Each row is a point. Two turns around zero, p and q, are shown by what they do to some points. Where does a point land after both, in the order given? Backwards means that the second turn is done in reverse. Each puzzle has new turns, and all numbers are rounded.

Turn p:
[ 32 -24  35] => [ 13 -49  16]
[ 35  -6 -22] => [-11 -24 -33]
[ 7 12 14] => [19 -4  0]
[-34  -1 -14] => [-18  31  10]
[-40  19 -13] => [-4 46  6]
Turn q:
[ 11 -36 -22] => [  9  -5 -42]
[-30  24  -8] => [-36  -1  16]
[35 22  7] => [21 33 14]
[23 16 19] => [22 16 20]
[-40 -25   3] => [-18 -43  -8]
Where do these land?
p, then q: [ 18 -24  28] => [ 28 -28 -12]
q, then p: [36  2 17] => [ 25 -21 -23]
q, then p: [-40  32 -20] => [ 0 38 40]
p, then q backwards: [  3 -22  11] => [-20   3  14]
q, then p: [-17  12 -35] => [-8 39  7]

Turn p:
[ 22  23 -37  14] => [ 48 -10  11  -7]
[-46 -12  -7 -49] => [-40  30  16 -45]
[ 21 -19  19  38] => [  1 -18  -3  48]
[-14  31 -10 -17] => [  7  -3  -9 -38]
[  9 -18  24 -14] => [-17  20 -14  17]
[ 8 -4 11 28] => [  1 -20  -3  24]
Turn q:
[-52  46 -23 -29] => [-20 -12  54  53]
[15 13 20 16] => [ 24  18   4 -12]
[ 10   3   2 -20] => [-13   0  12 -14]
[ 25 -32 -13  25] => [ -2  11 -47 -12]
[  1 -29  14   8] => [ 12 -17 -22 -14]
Where do these land?
q, then p: [ 12  32 -22  -6] => [ -8 -29 -22 -16]
q, then p: [-36  -7   3   7] => [ 1 -5 16 33]
q, then p backwards: [ 20   9 -14  15] => [ 12  -8   8 -25]
q, then p: [-17 -22 -33 -22] => [-29 -16  36  -3]
p, then q backwards: [ 21 -10  66   6] => [-14 -26 -58  27]

Turn p:
[ 14 -10  -3 -19   6  -4] => [ -4 -11 -13  13 -11  11]
[  5  11  -4  -3 -34 -14] => [ 21  20   1   7 -21 -12]
[ -7 -46  20  11 -31  -6] => [17  1 40 41  7  8]
[-24  29  14  21  26 -33] => [-13 -19  24 -41 -11 -30]
[ 30  21 -50  24  -1 -49] => [  7  22   6 -43 -60  27]
[  8  25 -32   1  28  39] => [-15  13 -41 -33  23  18]
[  1 -17  47  -6   5  33] => [-28  -6   3  38  34 -15]
[-27 -13   8 -30  -1  34] => [ 15 -19 -21  20  39  -8]
Turn q:
[-26  27 -14 -27 -31  -3] => [ -4 -26  28  25 -25 -24]
[ 18 -53  25  36   5  -7] => [ -3  41   4 -28  46  24]
[ 5 13 21 32 16  8] => [ -6  28 -31  -1   8 -13]
[28  3 -2 18  2 39] => [-11   9 -31  27  13  23]
[ 12  13 -28  12   1   1] => [ 20 -15 -16  17  11  -2]
[-49  28 -21 -35   8   7] => [-20 -50   4  -2 -33 -31]
[ 12 -31  19 -36  -2 -44] => [ 23  13  42 -37 -19  23]
Where do these land?
q, then p backwards: [ 26   5  30  -9 -22 -14] => [ 20  -7  -9  21 -36 -10]
q, then p backwards: [-25 -35  28  21  29  28] => [16 29 -1 25 43 34]
p, then q: [33  7 -3 30  9  3] => [-26 -10   2  14 -21 -27]
p, then q: [-22  -3 -32  -8 -18 -23] => [15 14  4 20 -7 39]
q, then p backwards: [-17  -8  14 -40  12   4] => [ 16   6  -5  13  26 -34]
p, then q backwards: [ 29  40  12   3  -3 -34] => [-23  31  40 -22  12  -2]
q, then p: [  8 -36 -22  34  28  33] => [ -5 -31 -27 -29  32  36]
p, then q: [-33  28 -27 -31 -34   2] => [59 -6 -5 13 -5 31]
